Each row is a point. The points of each table are mixes of a few directions, plus a little noise. How many directions does each table use, and how many do they share? Where both have some left over, give the other angles between the two spaces (their principal angles), to ten degrees, smallest first.

First (6 x 2)
[[-0.09 -0.38]
 [-0.14 -0.57]
 [-0.07 -0.30]
 [ 0.02  0.07]
 [ 0.12  0.52]
 [ 0.16  0.66]]
Second (4 x 2)
[[-0.27  0.18]
 [ 0.31 -0.21]
 [ 0.45 -0.30]
 [-0.49  0.33]]
Directions: first 1, second 1, shared 0; angles 70

First (7 x 4)
[[-0.12  0.03  0.06 -0.19]
 [ 0.25 -0.28  0.10  0.08]
 [ 0.31 -0.17 -0.06  0.61]
 [ 0.19  0.19 -0.26 -0.17]
 [ 0.32 -0.31  0.09 -0.04]
 [-0.98  0.20  0.41 -0.71]
 [ 0.04  0.34 -0.33  0.42]]
Second (5 x 4)
[[-0.34 -0.42  0.51  0.50]
 [-0.16  0.02  0.07 -0.04]
 [ 0.61 -0.26 -0.08 -0.64]
 [ 0.13  0.22 -0.27  0.29]
 [-0.24  0.44 -0.23 -0.11]]
Directions: first 3, second 3, shared 3

First (9 x 8)
[[-0.24 -0.26  0.34  0.43  0.27  0.04  0.04 -0.14]
 [-0.03 -0.15  0.07  0.06  0.02  0.04  0.06  0.05]
 [-0.22  0.23  0.18  0.37  0.27 -0.09 -0.15 -0.40]
 [-0.07 -0.17  0.12  0.12  0.07  0.04  0.06  0.03]
 [ 0.24 -0.22 -0.22 -0.41 -0.30  0.09  0.15  0.42]
 [ 0.01  0.24 -0.08 -0.02  0.01 -0.07 -0.09 -0.13]
 [-0.15 -0.49  0.30  0.27  0.13  0.12  0.17  0.12]
 [-0.30  0.01  0.32  0.50  0.34 -0.04 -0.08 -0.35]
 [ 0.76  0.81 -1.07 -1.31 -0.82 -0.15 -0.14  0.40]]
Second (10 x 8)
[[-0.34  0.23 -0.10 -0.18 -0.04  0.17 -0.24  0.09]
 [-0.62  0.07 -0.31  0.03  0.23 -0.10  0.00  0.19]
 [ 0.66  0.26  0.47 -0.36 -0.55  0.49 -0.41 -0.24]
 [ 0.75  0.29  0.53 -0.40 -0.61  0.54 -0.45 -0.27]
 [ 0.48  0.07  0.30 -0.14 -0.29  0.22 -0.15 -0.16]
 [-0.79  0.16 -0.38 -0.04  0.24 -0.04 -0.09  0.24]
 [-0.53 -0.35 -0.43  0.43  0.56 -0.55  0.49  0.21]
 [ 0.51 -0.40  0.12  0.32  0.11 -0.31  0.41 -0.12]
 [-0.12 -0.07 -0.09  0.09  0.12 -0.11  0.10  0.05]
 [-0.01 -0.26 -0.10  0.26  0.23 -0.29  0.31  0.03]]
Directions: first 2, second 2, shared 0; angles 60, 80

First (8 x 11)
[[-0.21  0.25  0.55 -1.11 -0.30  0.09  0.48  0.03  0.34 -0.53  0.83]
 [ 0.10 -0.12 -0.27  0.54  0.15 -0.04 -0.24 -0.02 -0.17  0.25 -0.40]
 [ 0.02 -0.02 -0.04  0.08  0.02 -0.01 -0.03  0.00 -0.03  0.04 -0.06]
 [-0.04  0.04  0.10 -0.20 -0.06  0.02  0.09  0.01  0.06 -0.10  0.15]
 [-0.13  0.16  0.35 -0.72 -0.20  0.06  0.31  0.02  0.22 -0.34  0.55]
 [ 0.17 -0.22 -0.46  0.93  0.26 -0.08 -0.41 -0.02 -0.29  0.45 -0.70]
 [-0.08  0.10  0.21 -0.43 -0.12  0.03  0.19  0.01  0.13 -0.21  0.32]
 [ 0.17 -0.21 -0.45  0.90  0.25 -0.07 -0.40 -0.03 -0.28  0.43 -0.69]]
Second (10 x 11)
[[ 0.09  0.08 -0.03  0.32  0.15  0.28  0.12 -0.45 -0.08 -0.17 -0.22]
 [-0.01  0.39 -0.09 -0.14 -0.73  0.10 -0.27  0.34  0.28 -0.09 -0.56]
 [ 0.22  0.20  0.10 -0.28 -0.13  0.15  0.63 -0.55 -0.26 -0.01  0.10]
 [-0.03  0.23  0.22 -0.12 -0.46  0.17  0.41 -0.73 -0.42  0.05 -0.08]
 [-0.01  0.07  0.00 -0.07  0.48 -0.20 -0.11  0.27  0.04 -0.26  0.04]
 [ 0.17 -0.17  0.02 -0.41  0.25 -0.11  0.33  0.21  0.05  0.45  0.78]
 [ 0.12  0.40 -0.12  0.02  0.28  0.23 -0.22  0.31  0.31  0.12  0.11]
 [-0.64 -0.31  0.08  0.74  0.22 -0.22 -1.02  0.15 -0.11 -0.17 -0.35]
 [ 0.34 -0.08 -0.18  0.21  0.71  0.32  0.22 -0.05  0.24  0.29  0.51]
 [-0.24 -0.82  0.01 -0.28 -0.78 -0.70 -0.08  0.49 -0.01 -0.24 -0.35]]
Directions: first 1, second 6, shared 0; angles 40

First (10 x 18)
[[ 0.14  0.04  0.01  0.20  0.24 -0.05  0.17 -0.32 -0.11  0.13 -0.09  0.01
  -0.14 -0.14  0.14 -0.22 -0.07  0.16]
 [-0.32 -0.20  0.29 -0.14 -0.27  0.18 -0.47  0.34  0.35 -0.19  0.35  0.08
   0.15  0.22 -0.51  0.27  0.08 -0.36]
 [ 0.16  0.22 -0.42  0.07  0.34 -0.11  0.04 -0.24 -0.35  0.25 -0.43  0.00
   0.13 -0.48  0.36 -0.09 -0.16  0.37]
 [-0.23  0.09 -0.07  0.13  0.15  0.02 -0.21 -0.07 -0.14  0.21 -0.28 -0.07
  -0.11 -0.17  0.03  0.20 -0.26  0.26]
 [-0.23 -0.34  0.42  0.08  0.23  0.33 -0.87 -0.07  0.43 -0.08  0.46  0.40
   0.45 -0.29 -0.82 -0.03  0.05 -0.45]
 [-0.30  0.22 -0.61 -0.49 -0.28  0.00 -0.47  0.66 -0.17 -0.01 -0.39 -0.11
   0.52 -0.20  0.11  0.65 -0.07  0.09]
 [-0.05 -0.12  0.53  0.55  0.34  0.05  0.14 -0.59  0.06  0.20  0.10  0.01
  -0.59  0.06 -0.14 -0.30 -0.21  0.14]
 [ 0.50  0.16 -0.24  0.00  0.02 -0.24  0.75 -0.20 -0.23 -0.03 -0.11 -0.09
  -0.16  0.07  0.55 -0.39  0.16  0.15]
 [ 0.05 -0.17  0.07 -0.06  0.17  0.15 -0.45 -0.04  0.20 -0.08  0.25  0.30
   0.49 -0.31 -0.38 -0.13  0.14 -0.29]
 [ 0.27  0.14  0.02 -0.33 -0.95 -0.35  1.35  0.53 -0.04 -0.40  0.15 -0.52
  -0.76  1.25  0.66  0.05  0.34 -0.07]]
Second (9 x 18)
[[-0.25 -0.53  0.59  0.56  0.27 -0.06 -0.10 -0.43  0.40 -0.01  0.44 -0.02
  -0.17  0.01 -0.50 -0.40  0.12 -0.24]
 [-0.05 -0.01  0.36  0.13  0.03  0.17 -0.05 -0.14  0.09  0.04  0.13  0.09
  -0.31  0.18 -0.19  0.00 -0.13 -0.03]
 [ 1.18  0.84 -0.23 -0.42  0.34  0.48  0.27 -0.41 -0.52  0.18 -0.20  0.77
   0.02 -0.33  0.48 -0.31 -0.24  0.25]
 [-0.57 -0.84  0.22  0.54  0.16 -0.43 -0.12 -0.15  0.47 -0.13  0.34 -0.40
   0.23 -0.12 -0.45 -0.34  0.38 -0.30]
 [-0.02  0.32 -0.75 -0.52 -0.37 -0.18  0.08  0.61 -0.31 -0.04 -0.46 -0.23
   0.35 -0.04  0.48  0.48  0.03  0.19]
 [-0.62  0.10 -0.57 -0.42 -0.68 -0.27 -0.09  0.92 -0.13 -0.10 -0.43 -0.55
   0.12  0.31  0.26  0.86 -0.04  0.15]
 [-0.25 -0.29  0.28  0.25  0.05 -0.06 -0.08 -0.10  0.21 -0.04  0.18 -0.10
  -0.10  0.07 -0.25 -0.09  0.06 -0.12]
 [ 0.04 -0.15  0.27  0.22  0.18  0.06 -0.02 -0.28  0.13  0.02  0.19  0.10
  -0.10 -0.03 -0.18 -0.24  0.01 -0.09]
 [ 0.55  0.54 -0.20 -0.34  0.04  0.28  0.12 -0.03 -0.33  0.09 -0.19  0.35
  -0.05 -0.07  0.32  0.06 -0.19  0.19]]
Directions: first 4, second 3, shared 2; angles 70

First (8 x 24)
[[ 0.26  0.49 -0.09 -0.29  0.08  0.05 -0.14 -0.02  0.03 -0.07  0.17 -0.11
   0.36  0.92  0.00 -0.39  0.28 -0.13 -0.24 -0.32 -0.05  0.33 -0.04  0.49]
 [ 0.29 -0.19  0.57 -0.12 -0.61  0.20  0.49  0.89 -1.22 -0.08 -0.37 -0.06
  -0.51  0.12 -0.44  0.68  0.20 -0.99  0.33  0.82 -0.04 -0.72  0.52 -0.38]
 [-0.33  0.02  0.00  0.09  0.11  0.00 -0.13 -0.19  0.42 -0.09  0.07  0.02
   0.19  0.14  0.05 -0.22 -0.10  0.15 -0.07 -0.32 -0.09  0.09 -0.30  0.24]
 [ 0.24  0.17 -0.59 -0.02  0.46 -0.21 -0.30 -0.61  0.57  0.23  0.27  0.04
   0.22 -0.38  0.37 -0.33 -0.05  0.78 -0.22 -0.33  0.20  0.60 -0.04  0.01]
 [ 0.26  0.17 -0.46 -0.07  0.35 -0.15 -0.23 -0.45  0.37  0.17  0.21  0.01
   0.18 -0.21  0.28 -0.26  0.01  0.56 -0.17 -0.24  0.17  0.48  0.01  0.03]
 [-0.29 -0.09  0.52  0.02 -0.38  0.19  0.23  0.48 -0.37 -0.24 -0.20 -0.04
  -0.10  0.45 -0.33  0.20  0.05 -0.67  0.16  0.17 -0.22 -0.49 -0.06  0.10]
 [ 0.41 -0.20 -0.17  0.01 -0.02 -0.09  0.14  0.05 -0.39  0.23 -0.08  0.05
  -0.35 -0.75  0.08  0.37 -0.01  0.15  0.13  0.45  0.23 -0.06  0.41 -0.53]
 [-0.82 -0.36  0.23  0.37  0.01  0.00 -0.04 -0.16  0.57 -0.16 -0.06  0.10
   0.01 -0.33  0.00 -0.02 -0.36  0.14  0.11 -0.24 -0.19 -0.24 -0.49  0.05]]
Second (10 x 24)
[[ 0.06  0.23  0.31 -0.18 -0.24  0.16  0.11  0.37 -0.36 -0.17 -0.06 -0.09
   0.09  0.82 -0.25 -0.03  0.22 -0.58 -0.02  0.03 -0.14 -0.16  0.03  0.30]
 [ 0.52 -0.08 -0.04 -0.11 -0.16 -0.01  0.20  0.26 -0.65  0.17 -0.12 -0.01
  -0.34 -0.35 -0.06  0.39  0.13 -0.17  0.12  0.51  0.18 -0.13  0.50 -0.43]
 [-0.76 -0.42  0.72  0.28 -0.45  0.19  0.27  0.46 -0.17 -0.31 -0.30  0.04
  -0.23  0.07 -0.35  0.34 -0.20 -0.63  0.30  0.18 -0.31 -0.75 -0.25 -0.02]
 [ 0.34 -0.07 -0.75  0.07  0.52 -0.29 -0.27 -0.72  0.54  0.38  0.22  0.10
  -0.01 -1.04  0.48 -0.12 -0.16  1.04 -0.13 -0.12  0.35  0.59  0.12 -0.36]
 [-0.11 -0.24  0.20  0.11 -0.18  0.03  0.16  0.21 -0.24 -0.02 -0.16  0.03
  -0.23 -0.30 -0.11  0.29 -0.08 -0.19  0.17  0.26 -0.01 -0.32  0.08 -0.23]
 [-0.47 -0.28  0.26  0.22 -0.12  0.04  0.08  0.08  0.12 -0.12 -0.12  0.05
  -0.11 -0.21 -0.09  0.14 -0.20 -0.11  0.15  0.02 -0.12 -0.31 -0.20 -0.06]
 [-0.95  0.21  0.52  0.08 -0.11  0.20 -0.13  0.05  0.62 -0.50  0.06 -0.06
   0.54  1.31 -0.23 -0.54 -0.04 -0.42 -0.14 -0.72 -0.50 -0.13 -0.80  0.92]
 [ 0.83  0.44 -0.69 -0.31  0.41 -0.18 -0.25 -0.40  0.07  0.31  0.29 -0.06
   0.21  0.01  0.33 -0.31  0.24  0.55 -0.29 -0.14  0.31  0.73  0.31  0.02]
 [-0.17 -0.08 -0.15  0.12  0.16 -0.08 -0.12 -0.28  0.38  0.04  0.07  0.05
   0.05 -0.30  0.15 -0.10 -0.14  0.35 -0.03 -0.16  0.02  0.13 -0.16 -0.02]
 [ 0.72  0.27 -0.37 -0.27  0.13 -0.07 -0.04 -0.06 -0.30  0.23  0.10 -0.05
   0.00  0.01  0.13 -0.03  0.24  0.15 -0.13  0.14  0.23  0.34  0.40 -0.12]]
Directions: first 3, second 3, shared 3

First (10 x 32)
[[-0.30 -0.09  0.23 -0.11 -0.31  0.01 -0.53  0.11 -0.11  0.18 -0.16  0.54
   0.00 -0.16 -0.14 -0.16  0.17 -0.20  0.28 -0.46 -0.12  0.30  0.27  0.22
   0.31 -0.28  0.24  0.08 -0.24 -0.39  0.21  0.28]
 [ 0.24  0.06 -0.22  0.19  0.32  0.01  0.57 -0.45  0.09 -0.01  0.09 -0.56
  -0.15  0.25  0.02  0.29 -0.13  0.12 -0.26  0.37  0.04 -0.26 -0.35 -0.20
  -0.51  0.33 -0.10 -0.12  0.34  0.49 -0.51 -0.46]
 [ 0.26  0.09 -0.05 -0.17  0.04 -0.04  0.17  0.80  0.09 -0.57  0.34 -0.17
   0.42 -0.17  0.35 -0.30 -0.16  0.30 -0.15  0.37  0.25 -0.24  0.08 -0.11
   0.30 -0.03 -0.49  0.01 -0.21 -0.12  0.58  0.33]
 [-0.02 -0.01 -0.04  0.08  0.05  0.02  0.07 -0.27 -0.01  0.13 -0.06 -0.06
  -0.13  0.09 -0.07  0.12  0.02 -0.05 -0.02 -0.02 -0.05  0.00 -0.09 -0.01
  -0.16  0.07  0.10 -0.02  0.12  0.12 -0.23 -0.17]
 [ 0.25  0.05 -0.26  0.21  0.38  0.01  0.62 -0.55  0.09  0.03  0.07 -0.62
  -0.21  0.28  0.02  0.36 -0.14  0.12 -0.28  0.43  0.02 -0.27 -0.39 -0.23
  -0.56  0.36 -0.07 -0.12  0.42  0.56 -0.59 -0.52]
 [ 0.32  0.09 -0.21  0.08  0.30 -0.01  0.55 -0.02  0.12 -0.24  0.21 -0.54
   0.04  0.13  0.16  0.12 -0.19  0.22 -0.31  0.51  0.17 -0.32 -0.26 -0.23
  -0.30  0.26 -0.31 -0.07  0.20  0.37 -0.17 -0.23]
 [ 0.20  0.07  0.04 -0.24 -0.08 -0.06 -0.04  0.99  0.04 -0.59  0.30  0.04
   0.50 -0.27  0.33 -0.43 -0.12  0.26 -0.08  0.22  0.25 -0.16  0.24 -0.04
   0.50 -0.14 -0.48  0.06 -0.35 -0.32  0.78  0.53]
 [-0.48 -0.13  0.38 -0.25 -0.54  0.02 -0.97  0.44 -0.19  0.20 -0.25  0.99
   0.13 -0.34 -0.17 -0.38  0.30 -0.30  0.49 -0.78 -0.14  0.49  0.56  0.37
   0.71 -0.53  0.33  0.16 -0.49 -0.78  0.60  0.63]
 [-0.37 -0.11  0.27 -0.13 -0.37  0.02 -0.69  0.13 -0.14  0.25 -0.25  0.69
   0.00 -0.19 -0.18 -0.20  0.22 -0.26  0.35 -0.59 -0.15  0.37  0.34  0.27
   0.42 -0.35  0.32  0.09 -0.28 -0.49  0.28  0.36]
 [-0.09 -0.05 -0.16  0.33  0.24  0.05  0.27 -1.20 -0.02  0.60 -0.28 -0.27
  -0.59  0.38 -0.34  0.57  0.08 -0.22 -0.02 -0.06 -0.24  0.04 -0.38 -0.04
  -0.73  0.29  0.45 -0.10  0.50  0.52 -1.02 -0.72]]
Second (8 x 32)
[[ 0.24  0.03  0.05 -0.33  0.12  0.10 -0.03  1.21 -0.06 -0.93  0.34  0.53
   0.64 -0.32  0.21 -0.65 -0.20  0.06  0.73 -0.18  0.15  0.39  0.55  0.27
   0.48 -0.44 -0.18  0.06 -0.30 -0.30  0.97  0.80]
 [-0.17  0.02 -0.01  0.22 -0.24 -0.17 -0.02 -0.73  0.13  0.72 -0.19 -0.63
  -0.40  0.19  0.00  0.48  0.17  0.13 -1.01  0.41  0.00 -0.62 -0.50 -0.38
  -0.19  0.45 -0.14 -0.02  0.09  0.11 -0.59 -0.58]
 [-0.20 -0.04  0.06  0.08 -0.15 -0.03 -0.20 -0.42 -0.02  0.42 -0.20  0.02
  -0.24  0.06 -0.14  0.18  0.14 -0.11 -0.14 -0.12 -0.11 -0.02 -0.10 -0.01
  -0.06  0.05  0.18  0.01  0.03 -0.03 -0.28 -0.19]
 [-0.02  0.03  0.01  0.03 -0.13 -0.09 -0.02 -0.06  0.08  0.17  0.00 -0.29
  -0.04  0.02  0.10  0.10  0.04  0.14 -0.50  0.26  0.06 -0.33 -0.17 -0.19
   0.04  0.17 -0.20  0.01 -0.06 -0.03 -0.05 -0.13]
 [ 0.06 -0.04 -0.18  0.21  0.41  0.13  0.38 -0.75 -0.06  0.13 -0.12 -0.02
  -0.33  0.27 -0.29  0.30 -0.07 -0.24  0.47 -0.19 -0.19  0.32 -0.14  0.13
  -0.62  0.07  0.43 -0.11  0.47  0.50 -0.66 -0.41]
 [ 0.09  0.03 -0.04  0.00  0.03 -0.03  0.13  0.09  0.05 -0.09  0.09 -0.18
   0.06  0.01  0.09  0.00 -0.05  0.11 -0.16  0.18  0.07 -0.15 -0.07 -0.09
  -0.01  0.08 -0.15 -0.01  0.00  0.05  0.03 -0.02]
 [-0.33 -0.10  0.08  0.13 -0.10  0.05 -0.29 -0.74 -0.11  0.58 -0.36  0.30
  -0.41  0.12 -0.35  0.25  0.19 -0.34  0.25 -0.47 -0.27  0.31 -0.02  0.18
  -0.20 -0.06  0.53  0.00  0.15  0.02 -0.50 -0.25]
 [ 0.32  0.08  0.03 -0.35  0.07  0.03  0.05  1.39  0.01 -1.00  0.45  0.26
   0.73 -0.34  0.37 -0.66 -0.23  0.24  0.36  0.12  0.27  0.10  0.45  0.10
   0.56 -0.32 -0.46  0.06 -0.37 -0.31  1.08  0.79]]
Directions: first 2, second 3, shared 2
